Each row of a before or after table is a point. The points were changed in one or more steps. Then noise was added and the rows were shuffled. The steps act on columns, c1 being the first. Write out the steps. A step turns or swaps two columns, mirrors them in a line or flattens them onto one, adds a multiple of one to another, or multiplies or shifts one. Angles are multiples of 10 degrees, from the lower column toward the higher: turns from -170 to 170, lines from 10 to 170 but not 90. Use the fewest steps. Two steps may share a column if one is a turn and the other turns, adds or multiplies; they go together, in the order done. Otherwise the lowest column goes first.

Before (10 x 2):
[[ -6 -23]
 [ -2 -31]
 [  3   9]
 [ -7 -11]
 [-27 -18]
 [-15  -3]
 [  2  32]
 [  7 -30]
 [ -3  -1]
 [-15   2]]
After (10 x 2):
[[-21 -10]
 [  9 -91]
 [ -5  -2]
 [-20   7]
 [-36 -52]
 [-11 -32]
 [  2  96]
 [ -4 -93]
 [  4  27]
 [ -8 -69]]
Steps: multiply c1 by 1.3; multiply c2 by 3

Before (12 x 4):
[[ 21 -37  15  15]
 [  2 -36 -26 -12]
 [ -3 -23 -10  20]
 [-16 -48   1  27]
 [-23   5  -8   0]
 [ 27  -2  -9  27]
 [ 17   6  12 -22]
 [-15   2 -12  12]
 [ 31 -31  14 -39]
 [  6 -11 -13 -36]
 [ 18   0 -16 -14]
 [ -9   3   8  25]]
After (12 x 4):
[[  2 -47 -29   0]
 [ -5   8  25  -1]
 [ 12   0 -46   6]
 [ 26 -61  43   5]
 [ 15  14  34   0]
 [  1 -25 -36  -3]
 [ 29  -1 -29   2]
 [ 23 -75  41   3]
 [-10 -97   3  -2]
 [-14   5 -39  -4]
 [  6 -72 -77  -2]
 [-18   8 -24  -4]]
Steps: flatten c1 and c4 onto the line at 10 degrees; multiply c2 by 2; multiply c3 by 3

Before (12 x 6):
[[ 39  22  25  53 -18 -29]
 [ 30  -9 -49  39  45  53]
 [ 56  21 -34  -3  -7  25]
 [ 56 -36 -11 -39  67  23]
 [-41 -26  48 -30  45 -16]
 [ 48  -9  18 -11 -39 -15]
 [-51 -57   9  71  27 -20]
 [  8  14  17 -40  -4 -44]
 [-48 -24  18 -28  23 -49]
 [-30 -17 -49  -4   9  48]
 [ 59  25 -51  12 -35 -14]
 [ 20 -65  -6  35   8  -8]]
After (12 x 6):
[[ 53  14  20 -40  18  14]
 [-46 -19   8 -73  11 -42]
 [  9   6  30 -82 -41 -19]
 [ 58  17   2 -25 -30  18]
 [-45 -39 -38  32  -2 -32]
 [ 39  18  63   9 -35   4]
 [ 57 -25  43 -80  56 -48]
 [-47 -15 -27 -69 -30 -46]
 [ 18 -43  13  -4  -1 -12]
 [ 50  -8  69 -49 -31  28]
 [ 36 -10 -23  -1  71 -13]
 [-28 -13 -75 -44  51  17]]
Steps: add 1 times c1 to c3; multiply c2 by 0.7; shift c4 by -40; turn c5 and c6 by -60 degrees

Before (9 x 9):
[[  3  22  45  29 -16  -8   4  38 -62]
 [ 34 -63  -8 -22  14 -41  -8  15 -10]
 [-38 -52 -23 -25  40 -19 -37 -50  16]
 [ -1 -38 -40  39  48 -23 -40   3 -11]
 [  4 -52  17  24 -23 -35  13 -23 -28]
 [ 37 -13 -37   4  -4  11  27 -31 -61]
 [  8  -9  21  12   5  40   5  -8 -18]
 [ -3  25 -34   9  33  19 -33 -39  33]
 [-31 -26  26 -29  14 -10  40  15  29]]
After (9 x 9):
[[ 11 -32  22  28 -30 -35  51 -15 -29]
 [ 89  -6 -34   2  -4  11  78 -21 -58]
 [  8  18  49  36 -15 -11 -83  46 -59]
 [  3 -27 -44  39  44 -24 -28 -34 -19]
 [ 22   0  18  11   1  51  21  -3 -18]
 [ 89 -41 -11 -23  16 -43 -31  14  -9]
 [-79 -12  30 -24  10 -10 -10  53  26]
 [-94 -34 -27 -20  42 -24  86 -95  10]
 [-13  14 -40  12  33  24  61 -74  32]]
Steps: multiply c1 by 2.5; multiply c2 by 0.7; multiply c8 by 2.5; turn c7 and c8 by 60 degrees

Before (8 x 11):
[[ 24  28 -20  23 -23  30 -20  10  36  88 -58]
 [-37  20 -32 -13 -37   6 -15 -59  16  25 -46]
 [ -7  47  49  18 -13  44  52  16   1   4   4]
 [ -3 -21 -17  -6   6 -12  35  18  61 -17  46]
 [-32 -34 -23  23  31  35   6  17  59 -18  10]
 [-82 -15 -71 -48  46 -17 -19 -14 -12  12  19]
 [-66   1 -89 -68  44 -35 -18 -29  14   8 -72]
 [  1  31  -6  34 -60  43  17  59  62 -19  16]]
After (8 x 11):
[[-29  38   1   0 -34 -26   9  16  75   5   4]
 [ -4 -35  -4  13  -4 -53  84 -20   4   1   6]
 [-66  -5   2 -72  -6  36 -29  55  48 -13 -69]
 [-81  12   1 -62 -16  20 -35  45  29   4  21]
 [ -1 -22   0  29  -7 -46  29 -85  59   4  14]
 [ -1  19   2 -20 -17  17  58  -9  63   4  41]
 [-37 -20   1  36  71 -12 -25  10  35  -5 -39]
 [ 24 -23  -1  29   8 -34 -28 -23  24  -6 -41]]
Steps: add -0.5 times c1 to c9; turn c2 and c6 by -170 degrees; multiply c3 by 0; turn c5 and c8 by 130 degrees; add 0.7 times c5 to c4; multiply c7 by 1.6; flatten c10 and c11 onto the line at 80 degrees

Before (12 x 14):
[[  4  -2 -20  17  17  -3 -10  16 -16 -17  23  10 -11  20]
 [  9 -15   0  -8 -66 -11   0  -4  46 -13  14   0   2   6]
 [ -4 -16   5   8  25  10 -12 -12  -2   7   0 -52 -31  21]
 [-29  -1  -6  -4  25  42   7 -16  -4  -9   8 -36 -27  19]
 [ -8  -3  -5   6  36  14 -23  48   9  -9  -2  -3 -11  -5]
 [  1 -16   1 -26  26   0 -10  -4  -7  -3  19  -1 -32  17]
 [-34 -13 -59   7   2 -12 -17  -9  20 -17  12   6 -14  23]
 [  0  -8 -15   3 -41   1  -4 -16  -9 -10  -3 -16 -35 -15]
 [  3  11  -7  -9 -13  -6 -16   5   0  27  24  -3   1  -5]
 [  3  52   0 -18  16   6 -18 -10 -10  17  -3  -1 -25  29]
 [ -1 -15  -5   9  16   5 -11  95   1  60  11   9 -20  21]
 [-14  -7   0  16  14   6 -20 -15   8 -11  20  11 -31   7]]
After (12 x 14):
[[ -2 -15  -4   9  16 -10  -9  95  -1  60 -25  15 -21  20]
 [  2  52   0 -19  16  -5 -17 -10  11  18   6  -5 -25  29]
 [-14  -8   0  16  12 -18 -21 -14  -6 -11 -40  30 -30   6]
 [-28  -1  -6  -5  24 -76   7 -16  18  -9  15  39 -27  19]
 [ -7  -4  -4   6  36 -33 -23  47  -3 -10   6  -2 -13  -5]
 [-34 -13 -58   7   2   9 -17  -7 -23 -18 -24  19 -14  24]
 [  9 -15  -2  -8 -66 -12   1  -3 -47 -13 -24  28   2   6]
 [  1 -16   1 -25  26   6  -9  -3   7  -3 -30  37 -33  16]
 [ -4 -16   3   7  25 -17 -11 -13   4   7  40  34 -32  21]
 [  0  -8 -15   4 -41   4  -3 -17   8 -10  16   5 -33 -15]
 [  5  -1 -20  17  18  17 -11  16  14 -16 -45  37 -11  19]
 [  4  12  -7 -10 -13  11 -17   5  -3  25 -36  48   2  -5]]
Steps: turn c6 and c9 by 160 degrees; multiply c6 by 2; multiply c11 by 2.5; turn c11 and c12 by 130 degrees

Before (10 x 18):
[[-41   0  -8   6  11   7  -2 -46 -27 -34  -1 -24  16 -64 -20 -41   6 -23]
 [-56 -21  -8  52  40   1   5 -68 -25 -50  31 -12  20 -56 -15  37 -31  45]
 [ 14   6  37 -18  58  49 -35  50 -46   4  -6  47  31  32  -3 -33 -16 -10]
 [ 21  65  23  49 -35 -28 -60 -61  41  32  73 -38 -19 -26 -49  -2 -52  16]
 [-17  57  -8  37 -63  44  -6 -28 -29 -30 -47  -4 -54  16 -27 -17  11  68]
 [-27 -18 -33  -3  25 -66  13  12 -35 -61  31 -26 -30   4 -38 -45 -15 -25]
 [ 25  70  -5  24  15  -5 -24 -12  -3  20 -12 -55  33  29 -34  12 -22 -15]
 [-69  -1  27 -21  16  22  15 -19  41 -25 -25   2 -27 -18  43  -7 -19 -12]
 [-58  31  19 -60 -26 -52  49  28 -71  22  17  40 -21  -2 -52 -22 -48  80]
 [ 11  23  36  20  16  32  32  30  14  29 -34 -22  39 -13   3  60 -55 -40]]
After (10 x 18):
[[ 18  68  10 -64 -37 -28 -61 -60  44  35  96 -40 -21  32  15 -39 -19 -51]
 [-42  -2  -3 -20  11  -8  -2 -46 -28 -35   0 -23  16  42 -23 -41  42 -20]
 [-53  30   7  42 -25 -56  46  28 -72  22  23  38 -21  49  81 -25 -34 -54]
 [-16  57  -4 -30 -63  31  -6 -28 -30 -32 -63  -3 -54 -29  69 -70   0 -25]
 [ 11  24  15 -35  15  49  31  31  11  28 -45 -25  36  37 -36  25 -35   2]
 [-69  -1  11  11  17  17  17 -23  42 -22 -32   5 -29  33 -13 -15  -3  45]
 [ 13   4  13  24  58  34 -33  51 -49   2 -10  47  28  -5 -13 -54 -34  -3]
 [-57 -18  -3 -72  38  11   6 -70 -25 -47  42 -12  20  41  47  48  14 -12]
 [-30 -17 -10   3  22 -80  11  14 -36 -62  40 -25 -30   8 -26 -12 -15 -41]
 [ 25  67  -3 -22  18  -1 -26 -17  -1  22 -19 -57  34 -16 -14 -36 -35 -34]]
Steps: turn c6 and c16 by -20 degrees; add -0.7 times c2 to c16; multiply c3 by 0.4; turn c14 and c17 by -40 degrees; turn c4 and c14 by -160 degrees; multiply c11 by 1.3; swap c15 and c18

Before (14 x 24):
[[  3 -37 -31  51   7   2 -30  55  11  21  -8  38 -50 -22 -46   7  54  13
   27  63   6   0  26 -11]
 [-32 -34  40  58  21   0   3 -18  36  30   0 -61 -56   3  58  -4 -86 -13
   38  31  10  21  35   2]
 [  6   8   6 -23   4  51   9  36   0   1  -7 -28  59  41  -7  12 -18  24
    5  18  -6 -21 -51 -27]
 [ 10   4  11  53  39  12 -37  11  27  15 -19  20 -48  14 -19 -40  70   3
   33  36 -33  11   4 -41]
 [ 21 -37 -39  39  17   0 -13  76  16  60 -19   2 -67 -20 -18 -54  58  -2
    6  76 -48  20 -12 -45]
 [ 20 -23  -3  30 -10  14   8  24 -39 -16   5 -50  73  32  30   3  17  49
   18   2 -46 -24 -37  14]
 [  9 -66  27  -1  54 -39  33 -43  34  32 -21 -33  -6  25  56 -31 -57 -23
   15  45  21   6  76  13]
 [-22  11 -26  -6 -50  12  33 -14 -17   6 -46 -28  42  31  -8  17  29  40
   -6  10 -44 -23 -37 -16]
 [-32 -12   7 -18  15  30  12   5 -33  -2 -33 -22  54  -9  20 -15   6  23
   -6  -6 -18   1 -57  45]
 [ -3   4 -19   4  18  17  40 -11   6   8   8 -65  55   3 -13 -28 -22  86
   12 -26  -3 -12 -42  13]
 [  7 -58  12  40  25  22  35 -26  11  36  -3 -17 -25  32 -13 -28 -56 -50
   35  23 -28  23  47  32]
 [-10  31  17 -32  -3  25  15  16 -48  29 -14 -73  79  21   2   0  -6  80
   39   4 -26  28 -13  22]
 [ 16 -29  49  47  49 -44  20   5  30  14 -26 -30 -30 -19  16 -13 -88 -35
   -8   4 -19  31  82  -3]
 [ -5 -41 -14  29  36 -17 -31  71  28  74 -28  47 -81  27 -28 -21  51  17
   25  29 -56 -37   9  -9]]
After (14 x 24):
[[ 14 -58   4 -46  24  22  35  34  11  36 -14  -7  -2  30  15  -1 -57 -51
   37   0 -26  23  46  33]
 [  8   8   1  10   5  52  11 -42  -2   2 -26 -13   3  41 -55   1 -18  26
    6 -28  -6 -48 -50 -28]
 [ 15 -25 -16 -28 -10  15   8 -57 -39 -15 -35 -38 -32  31 -49   1  16  50
   19  13 -47 -11 -39  13]
 [ 15   7   2 -65  41  13 -37  18  25  15   1  28  38  14  33  -2  71   1
   32  -5 -32   6   3 -40]
 [-16   4 -10  10  17  16  40  -4   6   8 -44 -46 -20   2 -54   1 -23  86
   12  25  -5  11 -41  12]
 [ -9 -35 -45 -71  17   2 -14 -27  14  61 -11  15  85 -18  49   0  60   0
    8 -46 -48 -24 -11 -45]
 [  0 -33  53 -65  20   1   6   1  35  29 -45 -41 -28   3  78   0 -86 -14
   39   5   9  24  35  -1]
 [  3  31  21  25  -2  22  17 -38 -47  28 -66 -35 -22  22 -67   1  -6  80
   40 -20 -26   9 -13  21]
 [-13 -41  -7 -40  34 -16 -30 -14  29  76  17  53  97  27  58  -1  53  18
   27 -12 -57 -46   8  -9]
 [ 44 -29  27 -42  48 -45  19  -3  32  16 -40  -2   1 -18  35   0 -89 -35
   -7  20 -19  51  82  -3]
 [-34  11  -3   0 -50  10  36   2 -18   6 -50  17 -22  31 -42   1  25  40
   -7 -13 -45 -33 -38 -13]
 [-18 -37 -28 -75   9   1 -29   2  11  23  25  31  85 -22  20   0  55  13
   27 -31   5 -28  27 -12]
 [-20 -11  26  21  14  32  12 -33 -32  -1 -41  12 -29  -8 -37   1   7  24
   -6  -4 -17  -4 -58  47]
 [ 26 -68  15 -20  54 -40  34   1  35  29 -39  -4 -64  25  32   1 -58 -25
   16 -37  22 -32  76  15]]
Steps: turn c1 and c3 by -40 degrees; turn c4 and c20 by 150 degrees; add 1 times c20 to c22; turn c13 and c15 by -60 degrees; turn c8 and c13 by 140 degrees; turn c11 and c12 by -50 degrees; multiply c16 by 0
